Rows are points. Any point is a mix of the corners, with weights that add up to 1. It lies inside the corners' shape when no weight is negative. Is each point inside? If not, which corners have a negative weight?

Corners:
(1): [-7.8  0.8]
(2): [ 9.2 -2.0]
(3): [-2.6  3.1]
Points:
[ 7.9 -1.7] -> inside
[-0.4  2.0] -> inside
[ 5.4 -1.2] -> inside
[ 7.3 -2.1] -> outside (3)
[-0.2 -0.8] -> outside (3)
[-6.9  0.7] -> inside
[ 7.3 -1.3] -> inside
[-0.2 -0.3] -> inside
[ 4.4 -0.6] -> inside

Corners:
(1): [ -4.7  -8.9   6.8   1.0   2.6   1.2  -6.3 -10.9]
(2): [-5.0 -0.9  1.0 -0.1 -2.5  3.2 -6.6  0.9]
(3): [  3.5 -11.7   4.2   1.0   6.0  -5.1  -7.5  -0.5]
(4): [ 5.6  0.6 -2.0 -1.5  1.6  3.8 -1.9  1.5]
(5): [-9.6  3.0  6.7  3.3 -0.5  0.5 -3.8  0.5]
(6): [-5.9  2.3  7.3 -4.1 -4.2  2.0 -0.3  1.1]
(7): [ 1.9 -7.7 -0.6 -1.0 -3.6  3.9 19.1 -0.3]
(8): [ -2.8  -4.3  -2.9   2.5   4.6 -12.2  -3.4   0.2]
(9): [ 0.0  0.6  2.0  2.9 -4.0  1.0 -2.6 -2.2]
Points:
[-3.8 -2.6  4.0  1.6  0.6 -0.7 -1.4 -0.3] -> inside
[-3.7 -3.7 -1.1 -1.2 -0.8 -4.0  7.6  5.5] -> outside (1, 4, 9)
[-2.6 -3.7 -0.8  1.4  2.0 -6.1 -2.2 -0.1] -> inside
[ 1.9 -1.1  0.6 -0.6  1.0  1.8 -2.1  0.6] -> inside
[ 2.2 -4.8 -0.4  2.9 -0.8 -0.6 -2.8 -3.5] -> outside (5, 6)

Corners:
(1): [ 2.5  0.3 -0.4 -9.0  5.0 -7.0  3.3  0.9 -2.7 -0.4  3.6 -7.9]
(2): [ 0.4 -0.8 -0.6 -9.7  1.5 -3.6 -1.7  4.0 -0.4  2.7  1.5 -1.1]
(3): [  6.9   9.5   4.1   4.6 -13.9   3.2   7.3   6.3  10.2  -2.9  -0.1   4.5]
(4): [-2.8  2.1 -2.3 -3.5  0.9  6.6 -0.9 -2.3  0.9  0.7 -1.1 -4.3]
(5): [-1.0 -2.2 -5.6 -3.4 13.0  0.0 -0.4 -2.9 -5.5 -2.4 -3.4  4.3]
(6): [ -5.0   1.3 -11.0   4.4  -3.9   6.9  -3.3  -7.0  -1.3   2.0  -2.8   6.5]
(7): [  9.8   4.5   0.5 -11.7   3.1  -3.0   5.6   1.9  -1.3   7.7  -0.3  -4.6]
(8): [-4.9 -1.3  1.7  1.6 -8.9  6.9  2.5  0.7  0.0  0.6 -0.9 -1.5]
(9): [-8.7 -6.0  1.6  4.3  3.3 -1.7 -3.8 -9.5  1.5 -7.1 -8.7  2.8]
(10): [ 10.1  -5.0   1.9 -10.8  -5.8   3.6  -6.1   2.1  -7.2  -2.1  -0.6  -1.0]
(11): [ -9.8  -5.6  -9.0   3.9 -10.7   8.6  -0.7   1.4  -0.4  -3.4  -7.2  -1.3]
(12): [-10.3   4.9   0.1   3.6  -7.1   3.7  -0.8   2.9  -2.8  -4.2  -6.0  -1.3]
(13): [-8.5 -4.0 -4.6  7.9  6.9 -0.8 -4.5  1.8 -2.4  7.1 -6.0 -3.9]
Points:
[-2.1  0.5 -2.1  0.1 -0.2  2.4  0.5 -0.4 -0.8  0.0 -3.4 -1.2] -> outside (2)
[-2.7  1.5  1.5  1.9 -4.0 -1.0  0.6  1.1 -1.3 -0.6 -2.5 -2.5] -> outside (2, 4, 5, 11)
[-0.7  1.0 -4.4 -1.1 -4.2  4.0  3.1  2.7  1.6  1.9 -0.7 -2.3] -> outside (9, 10, 12)
[ 2.9  1.7 -1.0 -5.3  1.3 -0.2  2.2  0.9 -1.2  4.2 -1.7 -2.9] -> inside
[ 1.2 -0.1 -1.4 -3.0 -3.3  2.4  0.0  0.3  1.1  1.3 -0.7 -1.1] -> outside (5, 12)
[-2.1 -0.3 -3.3 -4.4 -2.0  3.1 -1.9  2.4 -2.6  5.2 -0.7 -5.5] -> outside (3, 5, 9)
[-0.2 -0.5 -2.1 -2.6 -2.1  1.9  0.4  1.2 -1.0  1.2 -2.5 -1.9] -> inside
[-4.4 -1.6 -3.9  1.3 -0.1  3.8 -0.9 -1.6 -3.8  1.0 -5.2  0.3] -> outside (1, 2, 3, 4)

Corners:
(1): [  0.7  -4.5   3.5  -0.4   2.3  -3.2   2.2  -0.3  -1.3  -1.4  -3.7   0.3
 -18.9   0.5  -6.1   6.2   6.4   5.3  -1.0   0.4]
(2): [-2.2 -3.2  2.2  5.9 -1.6  1.6  3.6 -3.3 -1.1 -3.1  0.0 -3.2  2.7  1.1
 21.4 -6.2  4.3  3.1 -0.5  2.1]
(3): [ -1.4   2.2  -1.6   7.5   2.5  -1.3   2.2  -7.0   6.1   0.8  -5.6  -2.8
  -0.5  -1.3  -4.1   6.3   5.2 -11.8  -4.3  -2.3]
(4): [-1.0 -3.4  4.7 -6.2  5.9  6.4  0.3 -0.6  3.9 14.3  3.0 -0.6 -8.7  6.1
 -2.5  0.6  4.7 -0.9  7.5  4.0]
(5): [  3.0   3.5   2.8   1.2  -0.5   7.0  -2.2   1.7   4.2  -1.6  -2.3   2.6
   5.4 -15.1  -3.8  -3.9  -0.7   1.6  -2.9  -4.9]
(6): [  8.3   0.1  -1.7   2.2   6.3  -1.3   2.5  -1.3   4.3  -0.5  -3.3   6.6
   2.4   3.4  -8.5   4.1  -5.2   5.2  -6.0 -13.2]
(7): [ 2.1 -3.0 -1.6  0.8 -0.9  7.1 -0.8  4.0  1.0 -2.8  6.4  6.0 -0.6  2.3
 10.2  2.0  4.6  2.9  6.4  7.2]
(8): [-6.6  5.4 -1.8  0.3  2.0  0.4 -2.0 -1.4  1.0  3.4 -1.4 -0.3 -1.1  3.2
 -4.3  0.3  6.8 -4.0 -1.2 -3.7]
(9): [-5.8 -1.1  4.5 -1.9 -0.3  6.3  4.7  1.1 -3.9 -2.5 -5.2  3.5  0.8 -4.4
 -2.7 -5.2  1.7  4.8 11.6  7.2]
(10): [-2.8 -3.3 -3.3  2.0 13.3 -1.7 -3.2  4.2  3.7 -1.5 -5.4 -2.2 -2.0  2.2
 -7.8  3.9 -0.1  3.6  4.1 -0.8]
(11): [ -2.6   0.7  -7.4  -0.3   1.3  -4.0   3.4   0.8   3.7   1.2   2.5  -2.2
  -3.5   2.6   4.2  -2.5   3.3 -16.2  -2.5  -0.6]
(12): [ 3.7 11.3 -0.2  1.0  3.0 -1.4 -0.6  2.4  2.7 -2.9  5.7  1.4  5.1  1.8
 -6.4 -0.1 -2.9 -0.1 -5.3 -5.2]
(13): [ 0.5  0.0 -1.5  1.5  1.7  1.2  2.9  0.3  2.2 10.6 -2.0 -1.5 -0.8 -5.6
 -2.5  1.3  2.6  4.4  2.2  2.0]
(14): [-4.0 -3.1  4.2  1.2 -1.2  0.6  2.2  3.1 -2.1 -1.9 -1.9 15.3  0.1 -0.5
  6.6  0.0  0.5 -3.0  9.1  8.4]
(15): [-2.8  2.1  4.4 -2.9 -1.1  5.0 -4.9  2.5 -4.7  5.0 -6.9 -3.4  0.0  6.2
 -3.7 -2.2 -7.7  1.8  4.1  3.0]
(16): [ 1.5 -5.4  3.7  2.8  1.0  2.5 -1.9  2.6 -0.8 -0.4 -3.3  4.6  0.9  0.4
 -4.8 -3.1  4.5  4.7  5.0  5.1]
(17): [-4.7 -3.2  4.2  3.5 -2.4  3.7  4.3  2.2 -6.5  0.2 13.8  1.4  5.1  1.0
  3.1 -2.1 -1.8  5.0 -2.4  2.5]
(18): [ 0.0 -4.3  5.3 -6.9 -3.4 -0.7 -0.9  3.7  3.1  3.9  5.4  1.7  1.3  3.2
 -5.4  5.4 -2.4  2.9  0.6 -0.3]
(19): [  3.6  -1.1  -0.2   6.3   7.8  -1.2  -1.8  -2.4  -1.6  -2.5  -1.5  -2.6
  -3.3  -6.5  -5.7   4.0   0.7   5.5   7.1 -14.0]
(20): [ -1.5   8.9  -6.6  -4.2   5.6  -0.3  -6.5 -10.5   4.1   0.8  -2.3  -0.3
   1.6   3.2   0.1  -4.0   0.5   1.8  -1.5   1.3]
(21): [ -6.2   8.8   4.9  -3.1   5.0   2.9   0.3  -3.4 -28.2   2.8  15.4  -7.1
   4.9   0.5   0.7   2.0   2.9 -12.6  -1.3  -1.8]
Points:
[ 1.4  2.1 -1.0  1.9  6.9  5.9 -5.0 -1.1  1.1  5.7 -0.2  2.2  4.1 -2.1
 -5.2  1.3  0.0  2.9  2.6 -2.3] -> outside (1, 2, 9, 11, 12, 18)
[-0.7 -1.1  0.1  0.4  3.4  0.9 -0.3 -0.4  0.0  1.6 -0.4  0.7 -2.4 -0.3
 -3.6  2.0  1.6  1.0  2.5 -1.3] -> outside (2, 12)
[-3.2  1.6  0.3 -1.1  1.6  2.3  0.9 -0.1 -0.6 -0.9  5.0  0.8  4.1 -0.8
  3.7 -1.5  0.2 -4.0  2.9  1.3] -> outside (1, 6, 8, 13, 15, 16)
[-0.6  0.8  0.7  1.3  2.3  1.1 -0.2  0.4 -1.0 -0.5  0.1  0.7  1.0 -0.5
 -1.3  0.2  0.3  1.2  1.0 -0.9] -> outside (4)
[-0.8  0.8  1.8  0.1  2.5  2.2 -0.7 -0.9 -1.5  1.1  0.5  0.8 -0.1 -0.3
 -1.8  0.6  1.1  2.5  1.8 -0.6] -> outside (11)
[ 2.5  0.2  0.0  2.2  1.5  0.1  0.2 -0.4  4.1  0.7 -0.7  2.5 -1.1  0.8
 -1.4  1.3  0.9  1.4 -1.5 -2.6] -> outside (9, 10, 21)
[-0.9  1.8 -0.5 -0.5  3.2  1.3 -2.4  0.6  0.8  2.1 -0.2  0.0 -2.0 -1.2
 -2.9  1.6  2.7 -4.0  1.2  0.0] -> outside (2, 6, 9, 17)

Corners:
(1): [ -1.3 -21.1   3.6  -4.6   5.3  -4.2  -1.2  -1.4  -0.7   0.2  -3.2   9.5
  -5.2  -1.0  -4.4  -5.1  10.9   1.9  -1.3   4.3]
(2): [ -3.4  -0.6  -2.7  -5.0   0.2 -13.6  -3.8   1.6  -3.6  -0.4  -0.5   4.9
  -0.9   0.2  -3.9  -7.2   8.9   5.2  -0.3   3.0]
(3): [ 0.6  5.2  2.4 -1.1  2.6  4.4 12.0  3.2 -1.8 -2.3 -3.3  1.4 -3.8  6.9
  0.3  1.9 10.0 -4.5  0.6 -3.1]
(4): [-1.0  0.9  1.1 -5.9 -1.2  7.0  1.5  1.0 -7.7 -0.9 -1.3  2.6 -1.4 -3.8
  7.2  0.9  5.7  3.2  4.1  0.6]
(5): [-4.3  4.2  2.3 -4.4  1.1  0.1 -1.3  0.3  1.7 -1.7 -4.9  0.5 -1.6  2.7
  5.6 -6.8 -1.5  0.1  5.3 -0.8]
(6): [ 0.2  3.7 -0.9 -2.6 -0.7 -0.1  5.2 -2.5  1.1  1.4 -0.5  5.1 -2.0  3.2
 -2.0 -1.4 -0.9  4.2  2.3  8.3]
(7): [  0.0   3.8  -0.7  -1.3   0.3  -1.2   4.3   0.0  -3.5   0.2  -6.3   4.2
   0.1   2.6   5.7   2.2  -2.4 -10.3   4.9  -3.1]
(8): [-3.4  7.6  0.2 -3.1 -1.4  5.0 11.3  1.1 -0.4 -5.8  0.6  1.5  5.6  3.3
  1.5  1.0 -3.3  1.9  0.5 -4.2]
(9): [ 2.9  0.9 -5.2  1.6  1.9  6.1 -4.3 -1.4 -2.2 -1.3  4.1  6.9  2.0 -4.3
  1.4 -1.3 11.4 -0.4  0.3  1.3]
(10): [ 2.0  3.7  0.5 -1.8  3.8  3.1 -0.2 -5.1 -0.5  1.2  2.4  4.0 -4.0 -0.2
  6.7  1.5 -3.2 -1.2 -2.4  3.9]
(11): [-4.0  2.8 -1.3 -4.9  0.9 -3.1  1.8 -1.9 -4.2  3.2 -3.5  9.7 -4.2 -0.5
  2.2 -7.3  4.8  3.1 -4.6  3.2]
(12): [-7.7  4.6 18.0  0.8 -1.0  4.0 11.6 -3.2 -1.3 -1.5 -0.9  1.1  7.6  2.7
 -0.8 -3.7 -3.5  4.4  3.2  3.2]
(13): [ 7.6  6.7  1.7  6.3 -0.2  2.5  3.7  2.1 -4.0  0.9 -0.3  2.8 -5.5 -1.0
  2.6  1.6  0.9  2.6  4.9 -0.8]
(14): [ 1.7 -2.1 -2.3 -2.2  2.1  3.4  3.1 -1.9 -5.7  3.6  2.6  0.3 -2.3 -4.3
 -1.3  0.6  1.2  2.0 -0.5 -3.1]
(15): [ -5.0  -4.6   0.2  -2.5  -6.8  -4.3  -8.5   4.6   6.5   2.7   1.8   5.3
  -0.4 -14.8  12.6   0.9  -1.8  -5.4   7.2   2.5]
(16): [ -3.6   2.2  -4.7  -4.0  -8.1   0.8   0.8   8.1  -5.5   5.0   0.2   1.7
  34.9   5.2   9.3   0.0  -1.7  -1.3 -12.9  -3.9]
(17): [-2.6  5.5  1.7 -4.7  0.7  2.5 -5.1 10.4 -3.9  2.1 -5.3  4.1 -1.2 -1.7
  3.4  0.1  0.7 -1.5  1.8  0.2]
(18): [ 4.0  1.1 -3.5 -6.4 -2.6  3.7  1.8 -0.6 -0.7 -6.4  0.9  0.0 -1.7 -8.2
  0.2  0.8 -2.7 -4.4 -0.2 -1.9]
(19): [-1.6  6.0 -2.4 -6.2 -8.1  6.5  0.3 -0.9  0.2 -5.1  1.5  4.2 -2.7  0.6
 -0.7  0.0 -2.1  2.6 -0.3  0.7]
(20): [ 3.4  5.4  0.4 -4.5  5.8  2.9 -2.5 -4.7 10.3  0.2 -5.4  4.0 -4.7 -1.9
  7.0  2.8 -1.0 -4.2  2.6 -2.8]
(21): [-4.6 -6.8  3.4  0.8  3.0 -0.2  2.7 -4.7 -3.4 -0.1 -2.7  2.8 -3.6 -1.8
 -1.5 -1.2  1.8  4.7 -2.1  6.1]
Points:
[-1.6  1.5  1.1 -2.5 -0.7  0.7  2.5  0.5 -2.5 -0.3 -1.0  3.4  0.3 -0.2
  2.0 -1.6  1.7  0.5  1.0  0.9] -> outside (20)
[-0.2  0.5  1.3 -2.0  1.4  0.1  0.4 -0.8 -1.3  0.3 -1.7  4.1 -5.0 -1.9
  1.6 -1.1  2.3  0.2  2.6  2.0] -> outside (8, 16)
[-1.0  2.4  1.4 -2.7  0.2  1.7  1.3 -1.0 -0.2 -1.3 -1.2  4.2 -3.3 -1.3
  2.8 -1.2  1.5 -0.4  2.1  1.6] -> outside (14, 16)
[-1.3 -3.1  0.4 -2.0  0.1 -4.2 -4.1 -0.1 -1.5  1.3 -1.6  6.7  2.3 -2.5
  2.4 -2.6  3.1 -1.3 -1.1  2.4] -> outside (3, 4, 5, 6, 8, 14)

Corners:
(1): [-5.7  6.7 -0.9 -0.5 -4.1 -6.3 -4.0 -2.6 -5.7 -9.0 -2.3  2.9 -8.4  3.1
  7.6  1.9  2.0 -1.8 13.4  4.1]
(2): [ 9.7 -1.0  7.7 -1.1  7.5 -4.4 -4.7 -6.1 -2.8 -3.9 -5.5  8.9 -1.4  2.0
 -2.8  0.3  0.1  3.6  0.5  0.2]
(3): [  2.0  -7.2   2.3   1.0   1.7   6.4   2.4 -10.2  -5.8  -0.1  -5.7  -0.7
   0.1  -2.0  -3.4   3.4  -9.1  -0.7  -3.7  -1.6]
(4): [-8.4  3.4 -2.2 -1.5 -7.7  5.2 -7.0 -1.2 -4.5 -7.2  9.5  4.9 -4.1  4.1
  6.5  4.0 -1.4  4.9  5.8  1.6]
(5): [-0.5 -5.0  1.4  4.3  0.8 -2.3 -2.5 -2.8 -1.4  2.8 -7.9  0.8 -1.7 -4.7
  2.8  0.4 -6.0  5.1  3.6  3.8]
(6): [ 0.6 -5.3  4.9 -5.0 -6.4 -6.3 -0.8 -1.0 -4.0 -4.8  0.2  2.1 -0.9 -1.6
  2.9  2.6 -4.8 -0.2  8.5  1.3]
(7): [  1.1   4.9  -3.1   0.3 -15.6  -0.7   1.4  -8.0   9.4   8.0   5.9  -2.8
  -4.8   2.4  -1.5  -0.2  -1.3  -0.2  -5.7   4.5]
(8): [ 9.8  3.8 -3.0  7.7 -4.2  4.6 -2.1  3.0  2.8  2.7 -3.7 -0.5 -4.1 -0.5
  3.6  3.8 -3.0 -5.7  2.3  1.0]
(9): [-5.4  2.9 -1.3 -1.9  0.9  3.5 -4.3  1.8  4.7 -5.8  8.4 -1.1 -4.0  0.9
  7.5  1.4 -1.5 -3.3  4.0 -6.2]
(10): [-2.4  2.3 -2.1  0.5  7.2  3.9  3.3 -7.3 -4.4  3.4 11.5 -1.0  2.5  4.5
  5.9 -3.2  1.1 -1.8 -2.9  1.8]
(11): [ 1.3  2.2  5.9  3.0  2.7 -4.3 -1.1 -2.0  4.6  2.3  1.3 -3.8  3.5 10.6
 -0.6 -1.6  2.6 -4.4  4.0  0.0]
(12): [-0.6  0.0 -5.3 -3.7 -3.0 -5.1 -8.7  0.1 -2.3 -5.0  5.7 -3.9  3.5 -4.0
  1.9 -3.8  5.6 -0.3  8.7 -2.1]
(13): [ -2.6  -1.6  -9.3   9.0  -1.0   6.1   7.4   2.4   8.2  12.5  11.7   2.0
  -6.0   3.1  -7.8   0.0  -2.7  -8.5 -10.4  -2.2]
(14): [ 0.8 -2.8  3.7  0.0  3.7  5.2 -4.6 -3.2  3.7  5.1 -2.2 -3.1  6.4 -5.9
  0.4  0.6 -8.8 -6.7 -8.8 -2.3]
(15): [ 3.6  2.4 -3.8 -1.6 -1.5  3.9 -4.6 -3.5  3.1 -3.8 -2.5  5.7 -5.7 -3.1
 -3.9 -0.4 -7.1  3.8  3.5  1.9]
(16): [-5.5  2.3 -3.6  0.3  6.8 -4.4 -2.2  0.3 -4.7 -5.1  4.3  0.4  3.7  4.7
 -0.8 -1.7 -0.3  7.6 -0.7  2.5]
(17): [-0.6  9.5  1.1  0.0 -2.1 -4.5 -0.5  2.6 -0.4 -0.2 -1.0 10.2 -6.5  0.6
 -4.0 -5.3  2.4  8.8  5.9  2.2]
(18): [-0.9  5.9  0.7 -5.3 -7.4 -2.6  6.4 -6.0  5.4  7.7  0.3 -1.9 -7.7  7.9
 -4.4  1.7  4.7 -3.0 -0.3  6.7]
(19): [ 2.2 -3.5  5.6  4.4  8.4 -2.1 -4.3  3.6  5.4 -6.9  8.1  4.3  8.3 -6.5
  2.3  1.3  5.5 -6.7  1.9 -6.5]
(20): [ 3.3 -1.9 -3.5  3.4  4.7  5.8  0.9  0.6  5.2  4.5  0.6  6.6  4.4  1.7
 -0.2 -6.1 -2.9  1.8 -7.1 -2.9]
(21): [ -2.8  -8.0  -4.1   6.2  -5.4   8.5   2.0   2.9   7.3   7.7  -0.3   0.2
  -6.1  -6.7  -2.4  -5.2  -7.1  -3.7 -10.9   2.7]
Points:
[ 0.7  0.6  0.4  2.6 -0.5 -1.3 -2.8 -2.5 -1.1 -3.3 -1.4  2.9 -1.2  2.2
  1.4  2.8 -4.1  0.3  3.2  1.5] -> outside (9, 10, 12, 17, 18, 21)
[ 1.1  3.2 -2.1  1.8  0.2  1.3 -0.8 -1.4  4.4  3.4  4.0  1.5 -1.2  2.2
 -0.5 -1.3  0.1 -0.2 -1.5  0.2] -> outside (1, 3, 6, 21)
[-0.5  0.5  0.4  2.2 -2.9  1.1  1.7 -0.9  3.1  2.1  1.8  2.0 -2.7  3.0
  0.8 -0.3 -2.2 -1.5  1.5  1.1] -> outside (2, 12, 14, 16)
[ 3.7  0.8 -0.1  0.9 -2.9  1.3 -0.5 -3.2 -0.2  2.3 -4.9 -0.2 -4.4 -1.8
  2.2  0.4 -3.8 -1.5  1.0  1.1] -> outside (4, 11, 13, 15, 16, 19)
[ 0.3  5.2 -0.7 -1.0 -3.7 -3.6 -4.5 -1.7  0.4 -3.3 -1.7  3.7 -6.0  4.3
  0.4 -0.8  1.8  4.6  6.4  3.5] -> outside (3, 6, 10, 13, 14, 19)
[ 1.5  0.2  0.3  0.7 -1.0 -0.5 -1.4 -1.9  0.4  0.7  0.3  2.1 -1.0 -0.2
 -0.4 -0.6 -1.6  0.0  0.7  1.3] -> outside (9)
